Every row gives one point. Each copy is the shape, with its points in the same order, turned, moved and blurred by noise. Say if it was mirrored as well.

Shape (6 x 3):
[[-12  26  17]
 [ -2  34  -9]
 [  2 -48  -3]
 [-34  22   2]
 [  2 -30  24]
 [ -3  53  -8]]
Copy 1, 6 rows:
[[-35 -11   8]
 [-38  17  -6]
 [ 42   1  -4]
 [-28 -18 -20]
 [ 26 -17  17]
 [-60  18  -5]]
Copy 1 is: only turned
Copy 2 (6 x 3):
[[-19  34 -12]
 [  1  21 -31]
 [ 14 -13  43]
 [-32   6 -16]
 [  0  19  44]
 [ -6  31 -49]]
Copy 2 is: only turned

Shape:
[[ 15 -37  -8 -28]
 [ 28 -14  -3  19]
 [ 24 -17 -24  -4]
 [ 42 -18 -21 -20]
 [-18 -17  12  -3]
 [ -4  16   9 -16]
 [-10  11  26   9]
 [ 17  34  38  15]
 [ -1  32  13   8]]
Copy 1:
[[-30  13   1 -45]
 [  4  15 -31 -16]
 [ -1  -1 -14 -35]
 [  6  13  -4 -51]
 [-38   9  -5   3]
 [ -9  12  19   6]
 [-14  20  -3  26]
 [ 17  41  -4  34]
 [  9  11   4  27]]
Copy 1 is: mirrored
Copy 2, 9 rows:
[[ 11 -10 -28 -48]
 [-25 -24  -5 -20]
 [-17  -7 -16 -37]
 [-10 -12  -3 -60]
 [  9  -2 -20   2]
 [ 11  14  13  -7]
 [  2  -1   9  17]
 [  0 -16  46  14]
 [-10   5  23   8]]
Copy 2 is: mirrored
Copy 3:
[[ 26  -1 -50 -14]
 [ 22  -3 -15  25]
 [ 10   8 -39  15]
 [ 25  26 -46  10]
 [  6 -26 -12 -20]
 [ -2  11  -1 -23]
 [  4 -11  19 -14]
 [ 16  14  42  -1]
 [ -7  10  23  -5]]
Copy 3 is: only turned

Shape (11 x 8):
[[ -1 -26 -30 -10 -34  16  18   1]
 [ 18  18  53   8   1  -8  39 -26]
 [ -5  24   6  13   3 -13   7  24]
 [  8 -34 -43 -17  -7 -20 -12  11]
 [-33  40  37   1  -6  -9   6  16]
 [ -2 -21 -49   1  17  15   8  -3]
 [-23  15  39 -16  28   4  17  15]
 [  8 -29 -27  27  -7  23   2  -5]
 [-22 -11 -11   1   3  14 -29 -10]
 [ 11  13 -45 -19 -16  -7   8  -8]
 [ 21 -22 -31  -6   4  37 -24  13]]
Copy 1 (11 x 8):
[[-16  -5  -2 -43 -34  26  -6 -26]
 [ 21 -21  43  23  -7   0  41 -19]
 [-18  -6   3  17  -5 -12  -2   8]
 [ -8 -21 -32 -57  -8  10 -12  10]
 [ -9   1  24  31  10 -30 -13 -23]
 [ -6  -3 -31 -26  -5  48  -6   0]
 [ -4  -1  40  21  32   7  -4  -5]
 [  4 -11 -13 -15 -38  40 -11   6]
 [ 25   6 -16 -11  -4  10 -30  -4]
 [-14   7 -32 -33 -11   2  20 -16]
 [  5  26 -13 -37 -24  36 -14  28]]
Copy 1 is: only turned
Copy 2, 11 rows:
[[ -6  -5 -28 -19 -24  -2 -33   7]
 [ 26 -54  36  -3 -17  -6   2 -40]
 [  6   4  13  -2  -6 -14  22  -3]
 [-18  -1 -20 -37  11 -19 -28  42]
 [  4  19  30   0  -4  14  30 -41]
 [-15 -21 -22  -4 -10  12  -7  51]
 [  6  -4  60   6  -8  22   8  -7]
 [ -6 -25 -26  14  -1  -9 -32  21]
 [ -8   2  -8   7  29  22 -14  10]
 [  8 -13 -39 -39 -10   3  11  20]
 [ 21   7 -24  12  10  -2 -35  44]]
Copy 2 is: only turned
Copy 3 (11 x 8):
[[ 18 -12 -29 -33   9  -9   0 -20]
 [ 28  40  42  32  10   3  18 -26]
 [ -9   9  16  11  27   2  16  22]
 [ -3 -41 -17 -12  14 -39 -14   2]
 [-26  31  23  18  45  23  15  -2]
 [ -1 -48  -4 -11 -12 -11  24  -5]
 [ -7  -4  44  13  50  20  24 -16]
 [ 23 -32 -17  -4 -16  10   1   3]
 [-17 -30  -6   3   2  18 -14 -13]
 [-17   2  -4 -23 -11 -37  12  -4]
 [ 12 -51  11 -35 -11   4  -9  16]]
Copy 3 is: mirrored

Shape, 14 rows:
[[ 30 -24   8  -4   6   0   1  -2   2]
 [ 37 -28   0  11  -2 -26   7 -19 -26]
 [ 24 -30  16  25  21  36   6  26 -16]
 [ 28  23  16  17  20  -8  -2  26  -9]
 [ 24 -20 -16 -24  14   0   5 -28 -14]
 [-12  10   5 -22   8  22   5  -4 -17]
 [-22 -31 -12  23 -14  -9  31  -6  27]
 [ 27   6 -41  22 -33   5  26  29 -17]
 [-12  -6 -14 -20   1  17 -20  15 -32]
 [-18  28 -24 -12  17   2  27  17  30]
 [ 30  11   6 -18   5  20 -21   2  29]
 [ -2  17 -27  29  26   4  21 -21  29]
 [ 19  26  10   4 -28 -20  33   8  21]
 [ -7  12 -26  -5  -5 -26   1   0   1]]
Copy 1:
[[ 33 -30   9   0  -9   0  24  12 -23]
 [ 22 -26  -7  -9   9 -19  37  35 -35]
 [ 25 -33   9  51 -13   2  18  -4 -47]
 [ 13  -4  18  38   3  17  25  26   0]
 [ 38 -29  14 -26  11   8   7  22 -41]
 [  1   0  27  -4  -1  19 -14   2 -32]
 [ -8 -60 -39 -12  -5   5   0 -16 -17]
 [ 20   0 -55  24  -6   3  -9  30 -25]
 [  5  -9  24   9 -10  -9 -32  21 -40]
 [  1 -24  -9   1   3  59 -29   8   6]
 [ 48 -10  26   3 -16  13  -3  -4  11]
 [ 20 -39 -17   8  41  34  -8  -7   3]
 [  6   5 -29  -8 -13  26  23   3  14]
 [ -1 -19  -9 -13  13   7 -13  29   5]]
Copy 1 is: only turned
Copy 2, 14 rows:
[[  1   0  14 -16  17  15   2   2  -9]
 [-31 -22   7 -18  17  15  14 -16 -10]
 [ -7  43  17  10  39  26   7   8   9]
 [ -8  22  25   0  34 -34  -4  -9  -1]
 [-13 -16  -8 -18   3  20 -25  10 -19]
 [ -2  31  -3   6 -17  -9 -24  14 -13]
 [ 37  -7 -35  12   5  18  18 -22  15]
 [-14  12 -48 -21  35 -22  30  14  20]
 [-22  12  -2  21  -8  -9  -9  42   4]
 [ 44  11 -32  11  11 -35 -31   5  -8]
 [ 25  14  25 -29   7  -9 -26  18  15]
 [ 24  -3 -28  -3  24  -6 -39 -34  17]
 [ 27   7 -11 -32   4 -39  22 -21 -10]
 [  7 -25 -21   5   3 -28 -10   5   1]]
Copy 2 is: mirrored
Copy 3 (14 x 9):
[[ -1 -15 -12   1  13  12   4  20   9]
 [ 19 -11 -33  18  -3 -18   7  33  16]
 [-40  -7 -30   9  14  25  33  21 -22]
 [-24  25   7  -7  26 -12  14  29   5]
 [ 39 -16 -21  -5   6  13  17  14  11]
 [  2  -9  -7 -38   3   5  26 -11  -9]
 [-14 -29  -6  41  -7 -16  -3 -38  -8]
 [-16  14   0  38 -31  -2  48   3  30]
 [ 15  -6   6 -19 -17  12  40  11 -27]
 [  3  12  34  -3  20   0  18 -47   5]
 [-15  -5  16 -22  11  37 -10  11  13]
 [ -2  35 -15  14  18   6 -10 -37   3]
 [-19  -2  15   5   2 -33   4 -14  41]
 [ 22  11  19   3  -6 -16   7  -9   1]]
Copy 3 is: mirrored

Shape, 18 rows:
[[ 23  25 -13  27 -30  17  22  -4  -6   3 -15  39]
 [ -3 -15   3   6  11   5   4   7 -19   2  -5 -10]
 [  9  20   6   6   7   1 -22  31  -9 -17  15  -9]
 [  3   6   0 -12  15 -25 -19  18  -3   1   9 -30]
 [ -6   9 -21 -24  16 -11 -23  15 -28  10   5   2]
 [ 16 -13  16  -8 -11  -7 -26   5 -15   1   9 -37]
 [ -8   9  -5 -19   0   2 -34  12   7   0  24 -12]
 [ 26 -19   8 -15  12  15   9 -23  -6   3  19 -24]
 [  9 -19   8  -8   4  49 -22 -15  -5   6  -4 -12]
 [ 19   1  -5  -3 -14   9  -4  13  18 -27 -32  42]
 [ -6 -20  22 -15 -12  24   5 -23 -13  -4  11   8]
 [ 13  29 -18  -7 -28   6  13   4 -16 -17 -37  18]
 [ 18  18 -22  -5 -21   8  23  34   4   0 -13  11]
 [ -6 -19  -2  -2 -16  -9 -29  28  -6   0  17 -15]
 [-14 -11   5   2   6  33  -1 -41   1  -7  13 -17]
 [  2   9  21  -9   0  37   5   0  -8 -15  18  -9]
 [ 39  21 -22  14 -20   7  23   7 -27 -14   6  29]
 [  5 -10 -10  -5   5  49   2 -17  -1 -40  20 -25]]
Copy 1, 18 rows:
[[ -6  31  34   1 -29 -13  -4 -15 -36 -33  -4  18]
 [-16  -3   5   4   1  29   3  -7  -1   3   3  -7]
 [ 11   8   6  13 -11  24   5  42   1  -8  12  -9]
 [  5   0  -6  19  -2  13   7  21  24  16  28 -12]
 [-15   3 -13  -2 -18  19  -7  22   2  19  37  12]
 [  1 -17  -7   8  11   8   8   9  10 -11  34 -33]
 [ 19   2 -26  -7 -11  10  -3  28  13  -1  21  -3]
 [  8 -28 -11   6  11   7  33 -18  -8   1  10  -3]
 [ 19 -34 -12 -14  -4  27  -9 -17 -24 -14   8 -11]
 [  1  -7  42 -14 -16 -13 -29  14  -5 -20 -13  23]
 [  2  -7  -5 -31  23  14  11 -17 -16 -20   6   4]
 [-11  13  37   7 -20  -1 -18  -6  -5 -35  24  34]
 [ -5  14  28   1 -46  -1   5   0  14 -25   7  18]
 [-14   0 -15  -9  -7   8  -3  27  18 -11  11 -30]
 [ 19  -9 -30   2  23  23   2 -25 -17 -16  -7   6]
 [ 23  -5   2 -10   4  33  21   2  -9 -25   6   6]
 [-23  16  28  13 -27  -8  22  11 -33 -31   8  25]
 [ 17 -32 -22  12   7  33  15  -1  -8 -40 -14  19]]
Copy 1 is: mirrored
Copy 2:
[[-15   3 -30  60 -23  26 -11 -20  -1  20 -17   2]
 [ -4   7  -9   0  18  10   5  -9  -9 -10 -12 -21]
 [ 30  22  -2  13   5  19  -6  10 -13 -12  22 -14]
 [ 40  11   1 -18   7   2   3  13  -8  -1   2 -26]
 [ 15 -15   6 -13  -4  15  11   0 -27  12  16 -22]
 [ 28  21  -3 -17   1   3  -8   0 -28 -24 -18 -12]
 [ 25   2 -11 -16 -13  11  -1  28 -19  -9  15  -2]
 [ 13  16 -20 -18  22   2  15 -10  -8  -3 -24  25]
 [-12  -4 -24  -8  26  22 -10   7 -24 -20 -21  20]
 [ 12 -35  -3  58 -13  17 -11  -9   7 -16  -8   3]
 [-24   8  -5  -9  -7   6   8  -5  -3 -20 -18  23]
 [  9 -15  -7  34 -27  44 -14 -28   9  10 -13 -13]
 [ 19  -3 -15  40 -15  39  14   7   2  13 -22 -19]
 [ 20   8  -9  -5 -13   0   6  14 -26 -31  -1 -26]
 [-17   8 -38 -24  13   7  -7  -3   7 -15  -7  23]
 [ -3  26  -7  -2   8  37   0   7  -2 -13  -2  20]
 [ 12  16 -22  49 -22  29  17 -39 -17  18  -5   3]
 [  9  11 -40  -8  16  36  12  -9   3 -35   4  29]]
Copy 2 is: mirrored
Copy 3 (18 x 12):
[[ 23  -2  36  39  -4   9  21  38  11   3 -18  22]
 [ -1 -22  10  11  -4  -8  -5  -7   1   0  10 -19]
 [ 22  13   9   7  11 -20   6 -18  -3   8  36   6]
 [  4  -2 -23   2  23 -25  -2 -24   6   4  21 -10]
 [ 11 -17 -11  -7  13  12   0 -10   9  31  27  -5]
 [ 25   1 -21   3   8 -35  -4  -3 -14   6  28 -34]
 [ 18   7 -25  -8  15   0  -4   0   1  -3  43   1]
 [ -2   0 -30  29 -12   2   3  -7 -25 -15   5 -28]
 [ 16  13   2  22 -11  17   1  10 -10 -20  30 -43]
 [ 43   3  40   4  30  15  15   8   9 -24 -18   5]
 [  9 -10  -3   4 -25  12   0  20 -34 -23   7 -18]
 [ 43   9  21   8 -10   4  17  14  26  15 -21   3]
 [ 38 -19   7  32  10  -1  26   4  28  -1   0  15]
 [ 20 -25  -4  -2  14 -27  -6   3  -5  -6  45 -13]
 [ -8  19  -6  15 -33  12 -17  11 -17 -29  14 -23]
 [ 19  11   1  21 -26   3  20  -5 -17 -16  24  -7]
 [ 39 -13  23  43  -2   1  12  15  -6  28 -17  25]
 [ 32  14  -2  32 -42   7 -20 -18 -21 -27  14  -9]]
Copy 3 is: mirrored
Copy 4:
[[ 24   4  -1   6 -34  21  17  -4  13   9   9  39]
 [ -7   3  -7  -2  26   7   6   1 -15   0  -2 -11]
 [ -1   0   5 -17  12 -34 -10 -12   4   9 -25  12]
 [-10  16  -9  -8  26 -26  -7 -14   3 -21 -30 -16]
 [-33  24   1  -8  14  -7 -15 -10 -11 -33 -10  11]
 [  8   1   4   7  13 -25 -17  -6 -29 -17 -29 -29]
 [-14  12  -1 -14  -1 -20 -35  -9   0 -13 -17 -10]
 [ 22  -1   4  -9  25  29 -25 -15 -22  -7 -16 -27]
 [-11  -3  13  -7  -9  24 -25   1 -31  21 -14 -18]
 [-14 -39 -13  -9 -30  11   4  13  28  -2  -8  21]
 [ 11 -13  29  -6   0  18 -19  12  -6  -4  10 -23]
 [  1  -8   6  -9 -33   3  39 -11   2 -19  -4  25]
 [ 17   5 -22 -29 -18  -2  18   8   0 -13 -12  34]
 [ -1  -1 -10  -3   6 -36 -25  10 -19 -12 -12 -10]
 [  2   0  12  -4  -4  24 -24 -20  -9  17  15 -40]
 [ 14  -7  26 -30   3   6 -15 -11  -8  11  -5  -9]
 [ 26 -13   1   2 -11  11  12 -25  -5 -12   1  49]
 [  3 -25   6 -33   1  13 -25 -37 -26  16   7 -24]]
Copy 4 is: mirrored
